Every row gives one point. Each copy is the shape, with its points in the same order, turned, moved and blurred by noise. Some copies are also mirrored. Which?

Shape (8 x 2):
[[-14 -24]
 [  3 -21]
 [-60  -8]
 [  1  54]
 [  9  -6]
 [  3 -14]
 [ -9 -16]
 [ -4 -29]]
Copy 1 (8 x 2):
[[-18 -34]
 [-30 -21]
 [ 27 -51]
 [ 19  37]
 [-25  -3]
 [-26 -12]
 [-19 -24]
 [-30 -29]]
Copy 1 is: mirrored
Copy 2 (8 x 2):
[[-28 -17]
 [ -7 -14]
 [-53  18]
 [ 22  50]
 [ -1  -8]
 [ -4 -13]
 [-14 -11]
 [-25 -22]]
Copy 2 is: only turned
Copy 3:
[[-13 -14]
 [  1 -22]
 [-53  19]
 [ 29  47]
 [ 13 -17]
 [  4 -12]
 [ -9 -12]
 [ -6 -25]]
Copy 3 is: only turned

Shape:
[[ 12  11  23  26]
 [-17  26 -39 -43]
 [-25  11  23 -21]
 [-10 -18 -37  -7]
 [-16  -7 -13 -53]
 [ 30  37  32  -3]
 [ -6 -16  10  22]
 [ 29 -17 -19  20]
 [ 18  17   1   1]]
Copy 1:
[[ -6  12  27  21]
 [-43  13 -56 -25]
 [-56  -5   2   4]
 [  0 -19 -37 -14]
 [-47 -16 -28 -36]
 [-27  41  33  -3]
 [ -3 -19   9  15]
 [ 30  -1   1 -12]
 [ -9  21   4  -8]]
Copy 1 is: only turned
Copy 2 (9 x 4):
[[-30  17   4 -27]
 [ 14  49 -49  37]
 [ -2  41  15  17]
 [ 16  -4 -35  17]
 [ 40  39 -17  27]
 [-23  60  -2 -38]
 [-15  -5   5  -7]
 [ -1  -9 -31 -29]
 [-13  32 -21 -19]]
Copy 2 is: mirrored
Copy 3, 9 rows:
[[-43 -12  11   3]
 [ 43  32   6 -12]
 [  3 -14  33 -27]
 [ 27 -11 -11  23]
 [ 38  -8  -2 -30]
 [-49  13   3 -30]
 [-19 -30   9  12]
 [-18 -12 -30  21]
 [-22   9  -1  -3]]
Copy 3 is: mirrored
Copy 4:
[[ -6  26  19  24]
 [ 20 -52  -2 -35]
 [-24 -16  29 -17]
 [  5  -1 -32 -15]
 [ -2 -28   4 -50]
 [ 16  14  58  18]
 [-24  20  -3   9]
 [ 16  36 -18   0]
 [ 20   7  17   8]]
Copy 4 is: mirrored

Shape (13 x 8):
[[-29  35 -26   9  35 -11  -3  22]
 [  5  20 -45   1  23   3  26   3]
 [-12  37   2   9 -14 -23  25   6]
 [-32   1  11  10 -22  31 -17  16]
 [ 11  -7  -6  -2   3  31   6   4]
 [ 13  33 -11   7  -8 -22  13  32]
 [ -7  38 -18  25 -13  19 -17  32]
 [-25  39 -32 -22  -9 -29 -22  20]
 [-11  38 -12 -17  21  25 -28 -26]
 [ 12 -19  -7  24  -3  29  -9  -3]
 [  2  30 -21  -8 -21   0  13 -12]
 [ 22 -13 -14  -7  -8  31  27   9]
 [-28  13   6   8 -25 -15  -1  -1]]
Copy 1, 13 rows:
[[-53  14 -23  -1  14 -17   5   0]
 [-11  -5 -46  -8  10   5   7  13]
 [-11  16  -6 -27 -22 -32  18  14]
 [-22   7  22   6 -36  12  20 -36]
 [  8  -7  -1  12  -7  27  10  -5]
 [-13  16 -15  -2 -11 -19  40  29]
 [-31  29 -20  21 -35   2  27  -5]
 [-30  38 -21 -17  15 -23  49 -20]
 [ -4  44 -15   4  14  10 -15 -32]
 [ 11 -18  -3  32 -19  13   9 -18]
 [ 14  21 -26 -22 -14  -5  21  -6]
 [ 18 -18 -10   0 -11  35  22   9]
 [ -8   9   9 -17 -23 -28  24 -23]]
Copy 1 is: mirrored
Copy 2 (13 x 8):
[[ -4  18 -19  -7  17   2  10  60]
 [ 35  -6 -37  -1  12  -5   9  34]
 [ -2  21 -20  16 -28 -20   8  19]
 [-14  -7  29  -6 -20  29  -3  10]
 [ 27 -10   6  10   7  26  -9  -1]
 [  9  17 -22  21 -21 -14 -24  37]
 [ 14   6  15 -12 -27   7 -18  51]
 [-20  19 -30 -33  -8 -10 -25  32]
 [ 24  33   6 -44  21  14   8   6]
 [ 27 -24  30   9  11  10 -10   0]
 [ 24   6 -19 -12 -19 -12  -4   2]
 [ 40 -23 -14  20  -4  27  -9  -4]
 [-22   6   4  -2 -22 -13   2   1]]
Copy 2 is: mirrored

Shape (14 x 11):
[[ 23  -4   6 -34  22  -6  38  -7 -14 -20  -1]
 [-18 -30  27 -10  -2 -13 -11  -6  -9 -12   4]
 [  5  29   4  12  21 -16   3  -1  31  -4  17]
 [  5  14  16  -2 -17  -1 -21  18 -12  24   3]
 [ 13  10  14  18   2 -39   4 -13  -2  35   1]
 [ -6   4   9 -29  19 -16   6 -21  20  10  -6]
 [-26  19   5   3  59  13 -16  -5  -5  25  11]
 [ 13  36  11  20 -18  11 -45  -2 -46  15  15]
 [ 34   2 -12 -14  16  21   9  24 -13  13 -15]
 [ 22 -11 -47  11 -13 -21   9   1  -4 -13 -20]
 [ 18   3   4  12 -29 -21  -7  18 -10 -19 -14]
 [-27  19  12   0  22 -38  19 -11  20  12 -15]
 [ 25  15  -2  28  -7  11 -15   4   8  11 -31]
 [-11  -6  16  -4  -9  29  26   6  19  19 -11]]
Copy 1, 14 rows:
[[ 10  10   7 -15  31  17  39   2 -13 -22 -15]
 [  5 -12  29   4   9 -18  -4 -17 -16 -16  18]
 [  1  21  -2  24  24  -7   8  12  46  -9   4]
 [ 12  13  16   4   3  10 -13 -13  10  34  21]
 [  7  19  31   0  23 -21  -8  25  17  25 -10]
 [-13   3  28 -14  16  -2  15  -8  30 -16  -8]
 [-25 -10   6  -2  53  23 -34   2  39  -9  13]
 [ 29  37  -5  -3  10  18 -60 -12   4  30  24]
 [ 14  -6  -1   0  17  53  11  -4   7  17 -16]
 [ 28 -10 -22   2 -13 -10   4   5   4   7 -43]
 [ 29  16  -2  25  -5 -11   1 -16 -11  21 -10]
 [-34  12  16   6  27 -29   8   2  29   0 -16]
 [ 12  15  10  30  -9  22 -22  -2  18  21 -27]
 [-31  -1  21  15 -18  27  13  10   4   1   8]]
Copy 1 is: mirrored
Copy 2 (14 x 11):
[[ 13   8   5  -8  14 -31  20 -24   3 -41  14]
 [  6 -20  44  -5   2 -17 -26   2  -7 -20  -8]
 [-21  29   3  27  -2   4  -5   7  29 -13   0]
 [  2   7  25  -9 -12   3  -1  22 -13  33  -2]
 [  0  18  10  27  -6 -24 -19 -18   2  31 -15]
 [-15   5  29  -2  17 -23   0 -19  34  -5  -8]
 [-28  18  35  27  57  17  -4  14   7   2   6]
 [ -1  22  31   0 -17  54  -8   1 -27  35  23]
 [ 21   7 -22  -9  22   4  23   6  -3   3  -2]
 [  1  -5 -47 -21   0   0 -25 -28  -4  -9  -8]
 [ 12  10  -8 -15 -33   3 -16  -1 -19  -2 -21]
 [-35  26  24  20  18 -27 -17 -15  22  -4 -30]
 [  9   4  -8   2  -3  34   3  -4   3  17 -31]
 [-17 -27   7   9   1  -5  34  13  12  -4 -23]]
Copy 2 is: only turned
Copy 3 (14 x 11):
[[ 37  -8 -12 -32  -5 -26  22  -3 -11 -20   7]
 [ -3 -40   4   8 -11 -33  -2 -10   7 -28 -26]
 [ -1  31  -5  25  14 -31   2  -5  -4  -5   6]
 [ -9  -7  12  -3 -13 -18 -40  -7   0  11 -16]
 [  2  -9   0  23  -9 -39   0  14   7  37  -2]
 [  0  -2 -13 -10  18 -31  17  -5  24  -3 -10]
 [-30  -8   1   4  46 -15  11 -23 -30  14 -12]
 [-23 -19  43   5 -14 -12 -52 -14 -19  20  23]
 [ 29  -1 -12 -23   4  17 -19   0 -19   6  -5]
 [  8  -6 -21  10 -32  19   2  31   3 -13  19]
 [ 10  -3  14   9 -36 -11 -26  27   3 -20  -4]
 [-17  13  -2   7   6 -39  33  16   9   7 -24]
 [ 11   9  24  20   1  19 -21  15   7  10  -4]
 [ 16   9   4  -2 -10   6   7 -31  12   2 -41]]
Copy 3 is: mirrored
Copy 4, 14 rows:
[[ 17 -12  21 -24   9 -10  28 -27  -1   6  20]
 [-29 -27   2 -23   6 -15 -12  14  -6 -13  12]
 [-11  19   8  34  -9  -2   2  -4  32  -4  16]
 [ -1  15  18   2  -6  10 -32  22 -18   5  -7]
 [-11  -5  21  29 -26 -14 -31 -11  -6  26  15]
 [-16  -6   9 -15 -10  -2 -11 -28  28   6   8]
 [-36   8 -11  21  35  37 -16 -21  12  13  16]
 [  8  37   0  14  -2  20 -46  23 -46  -6  27]
 [ 38   0  10   3  14  23   2 -13  -9   5 -18]
 [ 33 -11 -34  11 -32 -18  12  -2  -8   2  -7]
 [ 13   8   4   8 -22 -29  -3  18 -25 -15  -8]
 [-46   7   6  11 -19 -17   3 -31  16  18  -1]
 [ 12   8  -1  33 -23  11 -19 -12 -18 -23 -19]
 [-15 -16  25  -5 -19  36  13   0   1 -10 -19]]
Copy 4 is: only turned
